Rows are points. The window is the flat piece filled in between its corners: a triangle in 3 columns, a solid with four corners in 4, and so on. A path goes straight from each point to the next, and from the last back to the first. List the points from which the path goes on through the window.

Window, 3 rows:
[[ 3.95  2.22 -0.97]
 [-2.50  0.67 -1.98]
 [-2.12  1.15 -0.16]]
Path:
(1): [-1.84 -1.95 -3.10]
(2): [-2.26 -1.76 -0.13]
(3): [-0.05  3.37  0.07]
(4): [-3.32  1.86 -2.42]
(5): [-3.18 -1.01 -1.00]
(6): [-0.63  0.65  0.11]
(7): [-2.33  3.31 -0.40]
(8): [-0.87  4.38  2.06]
(9): [ 1.51 -0.41 -2.10]
(10): [ 0.89  0.29 -1.58]
(11): [-2.31  3.59 -1.27]
(12): [-5.37  3.04 -1.86]
(13): [-1.10 -1.52 -0.27]
(14): [-1.11 -0.51 -0.37]
(15): [-0.75  3.99 -0.39]
(16): [-1.71  4.13 -0.28]
Through the window after points: 10, 14, 16

Window:
[[-3.43  2.83 -4.21 -0.09]
 [ 0.45  2.10 -3.05 -0.70]
 [-1.07  1.22 -0.57 -0.82]
 [ 3.72 -3.14  1.38  3.35]]
Path:
(1): [-1.34  0.67 -0.48  2.23]
(2): [ 0.02 -0.01 -3.52 -0.44]
(3): [-1.47 -2.77 -2.10  0.37]
(4): [2.01 1.49 1.42 2.38]
(5): [-0.24  2.72 -1.55  2.20]
(6): [-2.73 -0.69 -4.17 -1.53]
(7): [ 2.60 -3.33 -1.75 -0.05]
(8): [1.96 0.11 0.39 3.60]
(9): [ 2.03  3.30 -0.42  1.99]
(10): [ 1.39 -2.44 -2.59  0.22]
(11): [ 0.38 -1.73 -0.17 -0.25]
(12): [ 1.02  1.59 -0.27  1.93]
(13): [ 2.08  1.21 -0.95  6.21]
(14): [ 2.98 -4.43  2.02 -2.50]
(15): [-1.33 -1.63 -0.69 -0.45]
(16): [3.05 0.79 0.88 1.60]
Through the window after points: 5, 11

Window (6 x 6):
[[-2.39  0.80 -0.17  2.06 -0.48  1.38]
 [ 1.91 -2.78 -2.66 -2.85  2.33 -0.57]
 [ 3.64  2.31 -2.69  0.85 -3.56  1.17]
 [-0.55  2.71  0.90  0.34 -2.39 -2.85]
 [-2.31  5.11 -1.71 -0.40 -1.22  1.01]
 [ 0.32 -2.38 -5.71  2.57  2.58  0.89]]
Path:
(1): [ 0.56 -0.06 -4.55  0.93 -2.28 -0.20]
(2): [ 0.92  3.16 -0.03  3.17  1.68  1.45]
(3): [-0.50  2.74 -1.53 -0.52  1.45  1.88]
(4): [-0.48 -0.24 -3.20 -1.47 -3.07 -3.09]
(5): [-1.34 -0.77 -2.84 -0.57 -3.07 -3.44]
(6): [-0.23  3.19 -1.36 -0.85  1.77  2.65]
(7): [-0.10  1.71 -0.09  2.62  1.47  2.14]
(8): [-2.95 -0.46 -1.97  1.04 -1.59  0.20]
Through the window after points: 3, 5, 7

Window (9 x 9):
[[-0.28 -3.64  3.13 -4.37 -3.24  1.12 -2.41 -2.52 -3.36]
 [ 0.64  0.38 -0.15  1.64 -3.37 -0.04 -0.43 -4.50 -2.06]
 [ 3.86 -2.46  0.37  3.42  4.59 -3.79  1.30  2.34  0.00]
 [ 2.94 -2.76 -0.98 -0.94 -0.81  3.41 -3.40  2.04 -1.06]
 [ 0.76 -0.03  1.76 -0.73 -5.79  0.76  3.27  0.02 -0.01]
 [ 1.41 -0.08  1.17 -1.58  5.48 -2.08 -1.03 -3.12  1.23]
 [-3.34 -0.68  1.48 -2.27 -1.57 -0.46 -0.45 -0.38 -1.29]
 [ 1.43  2.54  6.10  2.72 -0.34 -1.00  2.08  0.03 -2.55]
 [-2.04 -1.56 -0.50 -3.13 -0.92  1.07  2.35 -3.69 -4.45]]
Path:
(1): [ 0.55 -4.53  4.34  1.43  4.07  0.64  4.76 -2.28 -1.00]
(2): [ 2.95  0.22 -1.06 -0.49  1.96 -3.09 -2.93  1.77 -0.02]
(3): [ 0.49  0.58  0.82 -0.70 -0.09 -2.53 -1.71  0.04 -2.27]
(4): [ 1.40 -1.55  3.16  1.35 -0.63  1.09  1.39 -1.44  0.80]
(5): [ 1.35 -5.39 -0.34  0.10  0.40  2.59  2.04 -3.39  0.81]
(6): [-2.46  2.54  1.46 -3.28 -4.53 -1.70 -0.91  0.08 -3.86]
(7): [ 1.57 -0.82 -0.05 -2.33 -1.54 -0.98 -0.20  0.27 -2.51]
(8): [ 0.86 -2.47  0.54  0.68  1.34  3.13 -1.54 -1.49 -0.61]
(9): [ 0.38 -1.83  3.77  0.42  0.10  1.43 -0.10 -1.38 -1.15]
(10): [ 0.00  3.40  2.82 -1.57 -3.36 -3.34  1.87 -0.33 -4.93]
(11): [ 1.13  1.28  1.87 -0.99  0.70 -3.02  0.39 -1.27 -1.92]
(12): [-0.42 -1.84  2.13 -0.05 -0.55  1.41  1.60 -2.60 -1.04]
(13): [-0.44 -3.21  3.93 -0.66  0.10  2.00  0.42 -0.94  1.17]
(14): [-1.04  0.81  1.06 -2.29 -1.48 -0.38 -0.04 -2.36 -2.83]
(15): [ 1.92 -1.25  0.17 -2.20 -0.80 -1.57 -0.66 -1.16 -2.66]
(16): [ 0.14 -1.75  0.08  0.74 -1.03  1.38 -0.26 -0.27  0.13]
Through the window after points: 7, 9

Window (11 x 11):
[[-2.41 -0.66  3.23  5.15  1.82 -0.37  1.64  1.97 -2.50 -0.65 -3.64]
 [-2.46 -5.75  0.20 -3.04  0.95  1.12  1.52  4.08  1.94  4.12  2.08]
 [ 4.06  1.94  0.92  1.65 -3.09  0.67 -0.10  2.55  2.58 -2.28 -2.13]
 [ 0.59  1.95 -0.57  0.89 -0.56  1.96  2.97 -0.38 -3.21 -1.38  2.36]
 [ 2.38 -0.14  0.89 -4.27  0.86  0.30 -0.69 -1.33  2.62  1.82  4.58]
 [ 2.21 -1.50  1.59  0.05 -3.86 -0.74  4.57 -0.95  0.37  1.68 -0.64]
 [-3.08 -2.63 -2.71 -0.89  0.65 -3.48  2.64 -0.10  0.42  0.05  0.26]
 [ 4.05 -1.61 -0.04 -3.06 -1.52 -0.13  1.16 -0.47 -2.49 -0.06  1.98]
 [-1.14  0.29  1.89  0.46 -0.17 -2.07  1.50 -0.16 -2.17 -2.87  3.50]
 [ 1.06 -5.77  2.59 -0.09  4.27  0.27 -0.77 -0.51  3.41 -2.60  2.80]
 [ 2.08  3.18 -2.20  0.07  0.55 -1.23  2.26  4.58  0.47  2.47  3.62]]
Path:
(1): [-0.49  2.04  2.75 -3.18  0.32  0.85  3.53  0.15 -3.09 -1.45  0.49]
(2): [ 1.49  2.24 -0.46 -0.71 -0.61 -0.36  4.85  0.90 -0.64 -0.33 -0.77]
(3): [-0.03 -1.23  0.08  1.69  0.22  1.36 -0.99  0.52 -1.50 -0.84  4.23]
(4): [-0.94 -2.93  0.99  1.95 -1.70 -1.64  0.29  0.71  0.74  0.39  1.20]
(5): [-0.96 -1.47  1.65 -1.09  4.38  1.07  3.30  0.09 -1.38 -1.41 -2.14]
(6): [-3.20  0.61  1.78 -2.94  1.82  1.92  5.42  1.14  0.64 -1.79  0.20]
(7): [ 2.45 -3.32  0.11 -0.08 -1.26 -2.15 -1.98  0.69 -0.28  2.18  4.26]
(8): [ 1.11 -0.20 -1.50  2.67 -0.36  0.91  1.42  0.37 -0.82 -0.15  2.55]
Through the window after points: 2, 6, 8

Window (12 x 12):
[[-1.96 -1.19 -1.37 -1.27 -1.16 -3.88 -0.08 -1.72  3.22 -3.52  6.09 -7.29]
 [-0.63 -1.04 -2.87 -0.20 -0.32 -1.82  0.40 -1.69  4.13 -0.09  0.20 -0.53]
 [ 1.37  1.75 -2.36 -1.73 -0.87  0.16 -5.06 -5.50  3.00  3.03 -5.34 -0.33]
 [ 0.71  1.39 -0.18  4.08 -3.05 -0.55 -0.22 -2.06 -0.84 -0.95  2.92  3.16]
 [ 2.13  2.57 -0.58 -2.59  0.16  0.85 -0.81 -2.68  3.68  1.57  3.13  1.28]
 [-1.65  3.26 -0.56 -2.05 -1.38 -1.93 -1.67 -1.17  1.15  1.40  0.91  3.64]
 [ 2.26  2.21  2.97  0.35 -0.44 -1.08 -0.60  1.45  1.53 -1.65 -0.29  1.05]
 [-0.10 -0.32  3.06 -0.26  2.93 -3.59 -0.28  3.47 -2.32  0.52  1.42 -1.19]
 [-2.60  1.65  0.45  1.33  0.11  1.46 -0.33 -2.39  1.71 -2.92  4.20 -1.31]
 [ 1.33  0.64  0.56 -0.02 -0.05 -1.28  1.67 -1.15 -1.80 -2.94  0.65  2.31]
 [-0.58  3.67 -2.63  0.96  0.30  0.46 -5.91  2.10 -2.10 -0.85  1.18  0.34]
 [-0.73 -2.67  0.81  1.01 -0.31 -3.11 -3.03  0.13 -2.33 -1.59  1.08  6.87]]
Path:
(1): [ 1.68  3.73 -1.58  2.69  4.73 -2.48 -0.26  0.71  1.61 -1.21  2.39 -0.83]
(2): [-0.47  0.31  1.01 -1.64 -3.37  0.10 -3.15 -0.34 -0.46 -0.23  0.60  0.99]
(3): [-0.28  0.35  0.02 -2.45 -1.89  1.19 -1.49  0.77 -0.62 -1.88  0.94 -4.52]
(4): [ 0.99  0.70  0.06  2.10  1.82 -3.18 -0.59 -1.07  1.03 -0.38  1.03  2.84]
(5): [ 0.89  1.23 -0.08  0.21  2.61 -2.19  0.57 -1.28  0.90 -2.52  2.04  3.47]
(6): [-0.19  0.29  0.88  0.07 -1.52 -0.94 -0.28 -0.25 -1.17 -1.27  1.26 -1.01]
(7): [ 3.68 -0.33 -0.67 -2.93 -4.71  3.92 -0.28 -2.11  0.42 -0.82  2.90  2.38]
(8): [-0.42  3.58 -0.32 -0.87  2.84 -2.54 -1.46 -1.93  3.86  1.77  2.12  0.40]
Through the window after points: 1, 5, 7
